Every row gives one point. The ring and each string are closed loops that go straight from each point to the next, and from the last back to the first. Before rounding, they use only three directions, however many columns there are. Count how often each string passes through the ring. Passing back the other way cancels.
In the rows, zero is written as 128.

Ring:
[[180 147 139]
 [164 169 144]
 [122 182 133]
 [ 96 164 110]
 [ 90 135 100]
 [106  97 109]
 [140  88 122]
 [169 103 129]]
String (13 x 3):
[[131 175 165]
 [132 199 154]
 [137 208 132]
 [143 194 118]
 [135 205 163]
 [139 182 166]
 [164 194 168]
 [186 190 144]
 [184 175 121]
 [195 184 145]
 [158 166 181]
 [144 158 157]
 [133 147 144]]
Times through: 0
String:
[[137 148 126]
 [140 164 114]
 [120 156 138]
 [100 174 150]
 [105 203 139]
 [136 204 128]
 [139 189 164]
 [130 160 171]]
Times through: 0

Ring (6 x 9):
[[164 130 140 116 117 122 140 113 152]
 [120 169 140 105  95  94 138 131 149]
 [ 71 157 136 105  96  94 126 139 136]
 [ 49 109 132 115 116 119 114 133 124]
 [ 88  79 117 125 133 147 112 114 128]
 [137  87 119 126 134 149 123 105 140]]
String, 9 rows:
[[ 99  96  88 126 125 149 107 107 133]
 [100 107 109 121 121 136 115 114 135]
 [105 101 136 120 125 131 124 119 135]
 [114  89 139 122 131 138 125 116 136]
 [116 113 126 118 120 129 125 117 139]
 [146 114  93 124 122 145 119 101 146]
 [165  94  87 130 132 161 118  90 147]
 [149  59 107 134 147 170 117  93 139]
 [116  70  95 132 139 164 109  99 133]]
Times through: 0
String:
[[ 35 123 155 108 108 101 121 145 123]
 [ 63 119 159 110 113 106 127 139 129]
 [ 83 128 139 112 110 111 125 131 134]
 [ 76 148 117 110 100 107 120 130 136]
 [ 52 161 115 106  91  96 116 138 132]
 [ 25 151 140 103  94  89 119 149 125]
 [ 51 115 167 110 114 104 127 144 126]
 [ 90 111 152 115 119 117 129 129 134]
 [ 87 118 138 114 115 118 124 128 134]
 [ 60  97 159 115 123 118 124 136 125]
 [ 25  85 156 116 125 121 115 140 116]
 [ 24  96 125 117 119 125 106 134 117]
 [ 48 112 108 117 113 126 107 127 124]
 [ 85 122 116 116 112 123 117 123 134]
 [ 86 100 152 117 124 122 126 128 131]
 [ 43  82 163 117 128 123 120 137 119]
 [  7  97 139 115 117 117 108 142 113]
 [ 29 136 102 111 100 111 105 135 124]
 [ 29 134 123 109 102 105 111 140 123]]
Times through: 0

Ring, 9 rows:
[[157 146  82 139 125 147 124  98 127 147 126 124 112 113]
 [133 187  77 134 126 145 135  86 115 146 130 120 111 116]
 [ 99 203  91 130 130 136 134  88 112 142 135 120 116 120]
 [ 73 185 113 129 136 126 123 103 119 139 139 125 125 123]
 [ 59 129 135 132 142 118 105 133 136 141 140 133 134 124]
 [ 75  82 142 137 142 118  93 151 150 144 137 138 137 123]
 [100  61 140 141 140 123  89 153 156 145 134 139 135 120]
 [147  70 122 145 132 136  97 136 153 145 127 135 126 114]
 [161 102 101 144 127 143 110 117 142 146 125 129 118 112]]
String:
[[139 171 124 140 125 135 118  88 127 128 131 124 120 113]
 [121 158  97 135 130 138 122 103 125 144 131 125 118 117]
 [113 164  70 131 131 142 131 104 119 155 131 123 114 120]
 [122 216  30 126 127 154 154  80  99 163 129 115 102 120]
 [127 227  54 129 125 150 150  71 101 150 130 114 105 118]
 [102 219  45 125 130 147 150  83 100 158 132 116 107 122]
 [ 84 205  49 124 134 143 145  96 104 161 134 119 111 125]
 [ 76 249  60 121 131 139 152  76  94 151 137 115 110 124]
 [ 84 234  98 127 130 132 138  77 104 136 138 118 117 121]
 [ 74 242 105 126 131 129 138  75 103 133 140 118 119 122]
 [ 91 208 122 131 131 128 126  85 115 129 138 122 122 119]
 [104 178 124 135 131 129 119  96 124 132 136 125 123 118]
 [103 152 108 134 133 132 118 111 128 143 134 127 123 119]
 [ 79 178  71 126 136 136 133 109 114 157 135 123 117 125]
 [ 79 223  51 122 133 142 149  88 100 158 135 117 110 125]
 [111 248  65 127 126 145 151  65  97 144 133 113 107 119]
 [136 219  93 134 123 143 137  68 109 134 131 117 111 114]]
Times through: 2
String:
[[124  94 135 142 133 129  98 130 148 138 132 134 129 116]
 [125  52 172 148 136 120  79 147 165 129 132 140 139 114]
 [ 92  32 158 143 143 117  78 168 166 143 135 143 142 120]
 [ 75  44 128 137 145 121  88 170 158 156 135 141 138 124]
 [ 86  77 111 136 141 127 100 152 147 156 134 136 131 123]
 [ 92  22 129 140 144 123  83 176 164 157 133 143 137 122]
 [119  20 131 144 140 127  83 168 166 152 130 142 135 118]
 [127  42 110 143 137 134  94 157 158 157 128 138 128 118]
 [116 110 108 138 134 134 109 127 139 148 131 131 124 118]
 [115  95  95 137 136 136 109 136 141 156 130 132 123 120]
 [130  64 101 141 135 137 101 145 151 156 128 135 125 117]
 [115  89 107 139 136 133 104 137 145 152 131 133 126 119]]
Times through: 1

Ring:
[[199 108 161 128 116 123 103 111 140 158 168 122 152 112]
 [173 175 162 151 108 137  80 106 137 144 162 145 143 130]
 [120 214 154 165 100 143  76 105 128 129 145 166 134 150]
 [ 78 206 137 165  97 136  93 105 123 121 132 173 127 160]
 [ 57 134 120 144 102 116 131 110 119 125 123 159 130 154]
 [ 75  81 127 125 108 110 147 116 118 136 124 141 142 139]
 [117  41 145 108 116 111 149 123 119 150 133 120 156 119]
 [170  41 158 106 120 114 135 121 129 161 151 109 161 106]]
String, 24 rows:
[[138  77 107 127 114  91 146 102 143 147 155 131 132 129]
 [130 106 148 130 111 121 120 114 126 144 143 136 147 129]
 [141  55 200 104 117 144 119 137 106 156 129 113 179 106]
 [194   7 191  89 126 126 132 134 120 171 149  92 182  88]
 [213  38 142 108 124  99 135 111 147 168 174 103 153 100]
 [222  63 139 117 122 100 125 105 152 167 180 109 148 103]
 [230  89 176 119 121 126  99 114 142 167 175 110 162  99]
 [177 127 202 128 113 153  83 125 119 154 149 126 169 112]
 [144 133 161 137 109 132 102 114 127 144 147 139 149 128]
 [141 143 169 139 108 139  95 116 123 143 144 141 151 129]
 [156 210 213 154 104 175  49 122 114 140 143 151 162 130]
 [146 236 182 168 100 162  53 109 125 133 150 164 143 143]
 [112 247 199 169  96 177  47 118 110 126 132 171 150 149]
 [104 191 176 154 101 154  80 117 114 130 131 160 148 144]
 [115 159 132 150 104 122 107 104 132 134 145 154 132 145]
 [ 97 185  97 165 100 107 113  91 142 125 150 169 111 160]
 [106 158  83 158 103  93 127  89 148 129 155 162 108 156]
 [105 140 127 145 105 117 118 106 130 134 141 152 132 144]
 [ 64 146 183 137 102 156 102 130  97 129 109 153 159 142]
 [ 19 128 136 139  99 129 134 121 102 120 102 162 140 157]
 [ 32  89 109 130 104 105 157 114 113 125 112 153 132 153]
 [ 50  74 166 116 107 135 139 134  95 134 102 138 162 135]
 [ 94  89 169 120 110 135 124 128 107 141 121 134 160 128]
 [121  96 137 128 111 114 130 113 128 143 141 135 143 130]]
Times through: 0

Ring:
[[183 119 182  86 135 129 135 145 138 149 124  79 102 135]
 [149 149 201  75 142 130 130 145 138 147 148  78  87 110]
 [123 165 190  74 143 128 130 146 129 148 159  91  83  96]
 [ 78 182 139  82 141 121 132 151  99 152 167 134  88  83]
 [ 57 175  97  94 135 113 131 148  83 153 162 164  98  91]
 [ 52 144  68 108 126 100 121 135  82 150 149 182 113 122]
 [ 77 100  68 119 117  90 110 118 100 144 128 175 126 166]
 [117  80  84 119 116  94 113 118 113 144 112 154 131 182]
 [156  79 107 114 120 106 123 128 120 147 104 130 128 177]
 [182  93 138 103 126 120 133 140 127 150 106 104 119 160]]
String:
[[188  58 151 108 119 106 115 117 150 141  98  95 125 198]
 [209  80 115 112 123 124 144 148 117 155  88 110 131 169]
 [212 111  68 116 128 140 173 180  77 170  84 137 135 133]
 [148 111 111 105 127 117 135 143 108 152 117 130 118 145]
 [118  87 154 101 122  95  99 106 146 135 131 113 111 178]
 [133  51 118 118 112  86  97  99 142 135 107 130 130 211]
 [126  61  61 129 110  90 113 115 108 145  99 165 142 199]
 [114  90  16 133 113 100 134 140  72 156 100 195 145 167]
 [115 130  40 118 124 116 148 159  66 162 116 181 129 126]
 [ 77 101   7 133 113  92 126 133  67 153 114 210 141 161]
 [ 59  81  53 127 110  76  97 102 103 139 126 189 133 188]
 [ 65  73 115 114 113  73  79  85 139 128 136 151 120 199]
 [ 98 106 108 107 122  98 111 120 116 143 132 146 116 159]
 [116 122  65 114 124 112 138 148  82 156 120 166 125 136]
 [122  80  32 132 113  98 129 133  84 153  98 183 144 177]
 [142  65  59 129 112  97 123 125 103 149  94 161 143 192]
 [166  95  62 121 121 118 147 153  87 159  94 153 136 156]
 [145 110 108 106 126 116 134 142 107 152 117 133 119 146]
 [135  85 154 101 123 100 105 112 145 137 124 109 113 177]]
Times through: 1

Ring:
[[161 121 130  92 118 146 109 162 130 213 171 123 154 133]
 [156 158 110  99 111 137 112 143 134 180 143 130 149 125]
 [124 158 112 133 119 131 144 119 124  86 104 143 103 105]
 [109 117 121 148 133 142 158 122 118  50 101 151  78  91]
 [120  80 122 133 140 158 142 145 123  90 128 149  93  93]
 [146  88 133 106 131 156 121 162 127 175 164 132 131 118]]
String:
[[112 155 161 149 118 112 170 111 103  82 115 128  84 122]
 [124 130 150 133 123 129 152 130 112 116 133 130 101 120]
 [123 120  87 132 132 155 134 131 134  69 100 159  98  83]
 [111 120  85 144 135 153 145 122 131  32  85 165  82  75]
 [ 96 139 118 163 131 132 172 104 114   7  78 156  60  85]
 [109 158 151 152 119 114 171 108 105  66 105 134  80 115]
 [125 162 155 135 114 114 156 119 109 116 126 124 103 129]
 [136 194 119 123 105 116 138 115 123 120 111 132 120 122]
 [149 183  70 107 109 140 110 128 144 128 105 148 139 103]
 [144 147  85 110 119 148 115 138 140 129 118 147 131 102]
 [142 143 104 112 119 143 122 138 133 136 127 141 128 110]
 [140 153 136 116 114 127 134 134 121 151 139 127 126 127]
 [135 185 126 123 107 117 140 118 121 125 117 130 120 124]
 [119 183 109 141 114 121 152 105 121  63  88 145  95 103]]
Times through: 0

Ring (6 x 14):
[[169 158 141 124 148 120 137 130 115  46 118 155 135 130]
 [122 197 119 126 112 135 123 114 128 102 100 145 108 130]
 [ 81 183 119 128  76 140 121  91 139 155 100 138 102 139]
 [ 66 135 130 129  59 134 126  77 141 179 112 135 113 148]
 [103  90 138 125  87 122 130  91 126 139 126 140 135 144]
 [160 111 146 123 136 115 138 120 114  64 128 152 145 135]]
String (15 x 14):
[[168 189 155 130 147 122 149 127 125  40 114 159 130 137]
 [158 207 146 129 141 127 144 126 127  50 108 157 122 134]
 [134 186 155 133 119 127 148 109 135  81 112 153 123 144]
 [120 162 135 127 106 129 132 105 129 108 111 146 120 138]
 [112 166 112 123 102 134 116 109 124 121 104 141 111 129]
 [104 202  90 120 100 143 102 114 123 130  91 137  95 120]
 [111 228 100 124 107 144 111 117 128 114  88 142  93 123]
 [131 215 132 129 120 134 134 116 132  86 100 150 109 134]
 [137 180 155 132 121 125 148 110 134  78 114 154 125 143]
 [133 162 134 126 118 127 132 113 125  92 112 148 123 135]
 [140 159 111 119 126 129 115 124 114  88 108 145 119 123]
 [159 161 110 117 143 127 115 135 107  64 109 147 123 118]
 [192 169 126 119 169 120 128 148 104  19 114 156 134 119]
 [195 175 159 127 169 115 152 139 116   7 121 163 142 133]
 [163 170 168 132 141 118 157 119 129  45 121 159 137 144]]
Times through: 2

Ring:
[[162 115 150 105 120 115 144 188 177 125 175 126 113 131]
 [ 74 137 156 123 146 121 176 195 200 128 143 135 158 114]
 [ 31 134 156 136 167 127 174 163 178 134 113 143 188 109]
 [ 50 109 154 134 174 132 141 104 123 137  98 147 189 121]
 [151  80 156 107 150 128 102  83  95 129 132 138 139 147]
 [197  82 152  97 128 121 101 116 113 126 162 129 108 150]]
String, 20 rows:
[[ 77 126 133 140 143 120 156 177 159 146 131 136 164 106]
 [ 64 126 123 150 145 120 154 173 147 154 121 138 172 100]
 [  7 135 139 154 170 128 171 158 159 148  97 146 204  97]
 [ 64 116 129 147 154 124 143 143 128 152 111 141 178 106]
 [ 95 110 158 118 156 127 142 132 146 129 128 139 159 129]
 [ 66 109 181 110 178 134 147 101 147 117 111 146 177 138]
 [ 60  92 174 118 189 139 124  55 101 125  89 151 191 140]
 [109  81 151 122 166 132 103  63  78 137 105 144 166 138]
 [149  71 145 116 153 129  87  60  64 138 119 140 146 145]
 [189  62 151 102 144 127  77  58  63 131 136 136 124 157]
 [200  73 123 118 121 118  83 106  73 147 151 129 112 138]
 [154  96 131 123 129 119 115 139 115 143 147 131 130 127]
 [136 103 162 105 144 124 132 134 147 122 147 134 136 139]
 [206  94 170  80 123 119 120 144 156 110 182 126  95 157]
 [222 100 153  88 105 112 123 180 166 119 198 120  81 147]
 [186 115 168  86 117 115 147 194 198 110 192 123  96 144]
 [130 122 181  92 142 122 161 174 202 107 165 132 129 141]
 [107 137 187  92 144 122 182 200 233 103 168 132 135 135]
 [ 77 146 169 112 144 120 190 216 231 117 156 133 151 118]
 [ 58 145 142 137 143 118 183 214 203 138 140 135 165 101]]
Times through: 2

Ring, 9 rows:
[[ 88  97 121 116 133 173 114 114 150 110 156 130  94  92]
 [ 81 108 107 119 163 176 120 131 106 116 139 145  79  79]
 [ 97 128 101 127 180 161 135 154  81 129 112 152  91  91]
 [125 144 103 135 177 141 149 169  85 142  94 148 120 114]
 [165 158 108 145 164 121 154 173 102 151  94 137 159 146]
 [188 160 112 148 152 116 147 163 118 150 110 127 179 162]
 [188 148 119 145 135 123 135 144 142 142 134 118 181 163]
 [155 122 128 132 117 140 123 122 170 126 153 114 157 143]
 [116 103 129 121 115 159 117 111 175 115 159 119 124 116]]
String (23 x 14):
[[131 123 104 133 162 166 108 124 101 121 163 135 114 108]
 [ 99 104 103 123 163 188  94 108 100 107 181 138  82  82]
 [ 99 112  97 126 176 186  99 118  81 112 170 144  80  80]
 [ 68 101 101 117 174 192 105 120  88 107 157 149  58  63]
 [ 65 107  95 119 186 191 111 131  70 112 145 156  53  59]
 [ 97 130  80 132 214 184 110 144  26 122 143 162  68  71]
 [126 132 105 133 166 153 129 145  99 130 128 140 117 111]
 [ 98 117 124 121 136 145 148 149 149 129 103 136 114 109]
 [ 91 126 117 122 153 141 160 166 126 136  80 145 107 103]
 [103 129 122 124 143 132 165 169 140 139  75 140 122 116]
 [151 165  97 145 189 124 162 189  67 155  74 151 141 132]
 [188 177  84 158 207 130 139 178  32 155 110 149 155 142]
 [154 145 106 141 164 139 135 153 100 139 122 136 143 132]
 [151 141 127 134 128 116 160 162 160 145  92 125 164 150]
 [136 128 136 127 110 120 160 152 188 139  95 120 159 145]
 [221 169 117 156 139 102 148 161 135 156 116 117 211 188]
 [249 180  97 168 171 117 120 150  80 153 155 121 210 186]
 [211 151 121 150 126 118 128 136 152 142 149 110 200 178]
 [198 140 122 145 123 130 118 124 156 134 163 109 187 167]
 [173 136 111 142 145 146 112 125 124 129 164 121 156 142]
 [131 121 123 128 130 145 131 132 153 127 135 125 136 126]
 [ 95  91 149 110  82 145 140 117 230 116 129 112 129 120]
 [112 110 128 121 122 151 130 127 167 121 136 125 123 116]]
Times through: 2

Ring (8 x 14):
[[148 125 138  75 114 138 119 116 111  87 158 118 136 146]
 [146 139 140  82  94 133 129 122 128  76 156 125 136 146]
 [141 148 138  93  91 122 132 124 157  80 128 130 138 139]
 [154 159 137  81  96 104 131 125 174 101  99 127 153 135]
 [146 144 131  89 121 103 120 119 181 116  74 125 152 127]
 [ 99  93 116 142 168 131  98 104 180 108  61 128 116 112]
 [ 86  69 114 153 179 155  91  98 152  94  91 126  99 115]
 [119  94 126 110 150 149 104 106 124  92 128 120 118 132]]
String, 24 rows:
[[123 108 120 113 165 115 100 107 179 127  52 121 137 115]
 [152 130 131  76 136 113 112 114 151 121  93 117 151 131]
 [101  93 120 138 155 141 103 106 162  93  91 128 112 120]
 [ 28  29  99 224 210 179  78  88 178  74  67 139  59  97]
 [ 49  30 103 195 213 177  76  87 153  86  81 129  71 104]
 [ 72  49 111 166 191 171  85  93 136  85 105 126  85 115]
 [ 78  63 116 160 173 168  93  98 138  78 116 128  88 120]
 [ 93  77 121 143 157 163 100 102 131  77 128 127  97 126]
 [140 110 135  82 126 149 113 111  98  85 165 116 128 145]
 [119 100 132 109 126 160 113 110 106  68 169 123 111 141]
 [101  98 125 137 136 151 110 109 147  74 124 131 106 127]
 [149 136 136  79 111 125 122 119 137  95 131 121 142 140]
 [126 121 131 107 121 135 118 115 147  85 124 127 126 133]
 [172 156 142  52  96 111 129 124 134 103 134 118 160 146]
 [160 163 145  69  73 119 140 129 141  78 152 127 148 149]
 [ 87 119 128 162 101 147 127 119 180  47 123 146  97 126]
 [ 95 123 127 153 107 138 125 119 187  61 106 143 107 124]
 [186 193 148  43  63  87 146 136 169 104 115 124 177 146]
 [159 173 139  78  84  93 137 130 189 102  89 130 160 134]
 [109 124 125 135 126 122 117 116 194  91  75 135 123 119]
 [137 130 131  96 123 121 118 116 158 100 104 124 138 131]
 [168 156 137  60 111  97 124 122 164 122  90 119 166 135]
 [160 149 132  71 127  93 117 119 180 132  63 119 165 127]
 [ 89  90 112 157 177 126  95 103 203 113  34 131 114 104]]
Times through: 1
String:
[[165 150 142  59  96 120 129 123 127  94 146 119 152 147]
 [206 176 153   7  73 106 138 130 102 105 171 109 179 162]
 [141 128 134  89 119 128 119 116 141  94 125 122 137 137]
 [113 104 129 120 127 153 114 111 129  72 145 127 111 135]
 [150 126 142  72 100 148 125 118  93  72 189 119 131 153]
 [196 165 152  17  78 118 136 127  92  96 184 110 169 163]
 [183 160 146  36  91 111 131 125 119 104 149 114 166 152]
 [171 154 143  52  94 116 129 124 127  99 144 117 157 148]
 [188 175 151  32  67 111 142 131 119  91 167 118 167 158]
 [127 143 138 110  81 135 136 125 152  58 150 136 123 141]
 [ 99 130 130 148  95 139 131 121 182  54 120 144 108 128]
 [170 182 145  62  69  96 143 133 172  95 115 128 165 143]
 [208 197 151  13  71  78 142 135 153 124 115 115 193 150]
 [140 133 132  93 119 119 119 117 158 100 105 124 141 132]
 [113 119 124 129 134 123 114 114 186  97  76 132 125 120]
 [137 143 127 103 128  98 118 119 202 120  50 128 150 119]
 [197 182 142  28 100  72 130 128 174 143  73 114 192 138]
 [177 162 139  49 107  94 126 124 158 124  96 117 171 138]
 [113 114 124 127 138 127 112 112 176  96  84 130 123 121]
 [105 117 122 141 138 122 112 113 198  96  64 135 121 115]
 [181 182 142  49  88  81 135 130 182 122  83 122 178 137]
 [196 192 148  29  73  81 141 134 163 118 107 119 186 146]
 [163 155 140  66  99 109 129 124 151 103 117 121 156 140]
 [100 113 126 143 121 141 118 114 171  70 110 137 109 125]
 [ 80 102 124 167 119 156 119 113 168  50 125 142  91 124]
 [124 120 131 111 121 135 118 115 150  84 122 128 125 132]]
Times through: 3

Ring (6 x 14):
[[159 118 118 148 157 203 167  86 157 115 124 189 145 113]
 [144 137 124 114 187 184 155  61 163 120 151 167 136  92]
 [102 112 133  79 202 125 137  70 157 134 164 120 129  87]
 [ 72  52 138  88 172  80 134 121 143 142 138  97 134 113]
 [ 82  29 122 116 148 103 145 141 135 142 120 107 145 133]
 [127  51 104 155 133 173 164 131 138 130 108 154 155 141]]
String:
[[115  94 133 111 171 136 149  97 153 127 136 143 136 107]
 [107  84 108 103 183 153 146  85 146 139 153 120 141 106]
 [103  96 147  97 177 109 142  98 156 128 139 135 130 101]
 [ 89  99 180  84 176  60 135 111 161 122 130 134 120  96]
 [ 56  62 144  61 193  57 124 107 146 147 157  76 126  98]
 [ 42  34 135  62 186  47 122 122 137 155 153  58 131 109]
 [ 52  32 158  83 161  34 129 147 140 142 124  87 130 119]
 [ 94  65 159 112 150  82 145 135 150 126 112 137 133 120]
 [110  77 135 118 159 126 150 114 149 128 125 141 139 117]
 [ 93  35  95 120 158 144 148 121 132 148 135 104 151 131]
 [ 91   7  86 136 138 147 153 143 124 151 120 103 158 148]
 [106  14 103 157 119 146 161 158 128 138  97 133 158 155]
 [125  51 136 160 118 137 164 151 143 120  87 170 148 144]
 [126  75 131 142 141 147 160 124 148 122 109 163 144 128]
 [126  69  96 137 156 183 159 104 141 135 131 143 152 126]
 [156  71  68 169 143 245 174  98 138 132 124 167 164 137]
 [172 104 103 172 139 230 177  97 152 114 111 201 155 128]
 [173 130 139 163 142 198 174  96 164 102 105 219 143 116]
 [145 118 147 136 155 157 161  99 162 111 117 187 136 110]
 [126  93 109 120 172 173 154  87 149 132 142 143 144 111]
 [148 130  97 118 191 215 158  51 157 128 161 158 144  96]
 [152 156  93 102 215 228 154  22 162 129 182 154 140  79]
 [141 164 153  95 201 154 148  50 174 113 156 173 124  76]
 [123 128 164 103 178 118 147  88 166 114 134 165 125  93]]
Times through: 3

Ring (8 x 14):
[[140 103 160 143 131 153 123 154 116 126 124 123 146 124]
 [145 105 159 122 138 138 118 138 107  89 121 131 101 135]
 [138 114 140  98 145 116 119 115 115  78 122 140  73 144]
 [130 120 129  88 147 106 124 103 129  85 123 145  71 146]
 [120 121 130  91 143 110 130 104 147 103 125 146  86 142]
 [118 116 139 112 136 127 134 122 153 131 127 138 124 132]
 [121 112 144 134 130 142 135 140 149 155 128 129 160 123]
 [130 106 151 150 127 154 131 155 136 160 128 121 177 118]]
String, 25 rows:
[[138 116 132 104 144 117 121 117 117  94 124 136  92 140]
 [132 116 125 121 139 126 128 128 130 135 127 129 137 130]
 [139 109 152 117 138 133 121 132 116  97 123 134 102 135]
 [150  98 182 122 136 147 113 145  96  62 118 134  78 138]
 [153  93 189 145 130 164 114 164  94  87 119 124 115 128]
 [136 106 145 155 128 155 129 158 126 164 128 116 186 116]
 [127 114 125 150 130 144 135 148 141 185 131 117 198 116]
 [132 101 165 163 123 167 131 168 133 164 127 117 189 113]
 [131  99 175 152 124 164 129 162 133 141 125 124 161 119]
 [129 108 153 133 131 144 129 142 135 133 126 129 142 126]
 [125 116 124 134 134 134 134 136 144 166 130 125 171 122]
 [124 110 139 158 125 155 137 157 148 190 131 117 207 112]
 [132  99 175 158 122 168 130 167 132 149 126 121 172 116]
 [135 102 167 140 129 153 126 152 125 123 124 127 139 125]
 [133 109 149 129 134 140 127 139 129 126 125 129 133 128]
 [131 113 129 142 133 140 131 144 134 164 129 121 176 121]
 [138 110 137 143 133 144 127 148 121 148 127 120 164 122]
 [133 114 131 128 137 132 128 134 129 139 127 127 145 128]
 [138 110 149 114 139 130 121 129 118  96 123 135  99 136]
 [152 104 176  85 147 121 106 116  88   9 114 148   7 155]
 [145 113 148  82 150 109 112 106 101  39 118 147  31 153]
 [129 121 115 112 142 116 129 118 134 134 128 132 130 133]
 [129 117 128 116 139 124 129 124 134 129 127 133 128 132]
 [138 112 151  90 145 116 117 111 115  58 120 145  51 148]
 [146 112 155  74 151 107 110 102  99  20 116 151   9 157]]
Times through: 1

Ring (10 x 14):
[[111 120 151 138  93 140 133  90 152 112 111  63  95 149]
 [103 157 174  95  79 170 130  97 153  99  99  63 105 139]
 [ 95 178 177  72  92 179 126 118 144 101 106  92 122 135]
 [ 98 182 170  73 115 167 123 146 134 119 125 127 141 137]
 [126 177 164  92 143 134 124 189 126 158 153 169 166 142]
 [153 162 157 120 156 102 127 212 125 187 171 185 177 147]
 [163 129 139 159 165  76 131 205 126 200 180 180 167 156]
 [153  94 117 192 164  66 133 171 129 190 176 158 142 165]
 [129  75 108 202 145  82 134 120 137 157 154 114 108 167]
 [116  94 129 172 114 114 134  95 147 129 127  79  95 159]]
String:
[[146 120 142 158 134  98 133 155 138 166 152 128 135 154]
 [152  79 119 205 141  70 137 138 140 174 158 117 118 165]
 [126  31  83 247 147  62 138  88 140 155 154  91  83 178]
 [ 93  73  96 192 147 103 130  93 132 131 144 108  94 169]
 [111 116 130 150 133 119 129 125 135 138 140 117 118 156]
 [133 129 164 135  88 133 136 108 155 127 114  67 106 146]
 [113 128 169 126  62 157 136  68 164  95  89  26  81 144]
 [ 88 119 139 134 102 150 130  79 146 100 110  70  91 151]
 [ 89 115 125 144 131 133 127 105 134 119 132 109 107 156]
 [103 133 143 128 121 138 128 120 138 125 130 109 118 150]
 [ 76 153 156  93  98 176 125  92 142  90 105  82 104 143]
 [ 76 190 183  51  81 202 124 102 146  81  93  79 115 131]
 [112 215 207  36  79 191 126 146 147 109 103  99 143 124]
 [126 169 173  95 112 145 128 155 140 138 130 122 142 140]
 [ 90 149 140 109 138 146 123 138 127 126 139 139 133 149]
 [ 84 173 145  84 151 155 118 163 119 131 147 169 153 144]
 [146 221 198  50 131 147 123 226 128 168 152 183 193 129]
 [162 198 192  79 127 128 128 218 134 177 153 168 184 134]
 [167 190 176  94 158 106 126 246 122 201 177 208 201 140]
 [116 120 115 155 176  97 124 173 117 169 174 181 150 160]
 [130 129 135 146 152 104 128 166 128 165 160 155 145 155]
 [183 158 171 130 139  89 133 217 135 200 168 167 176 145]
 [191 122 140 177 171  52 134 226 127 224 192 191 178 158]
 [153  78 100 213 185  48 132 180 122 203 191 178 146 171]
 [124  99 116 177 155  92 130 144 129 161 160 141 127 163]]
Times through: 2
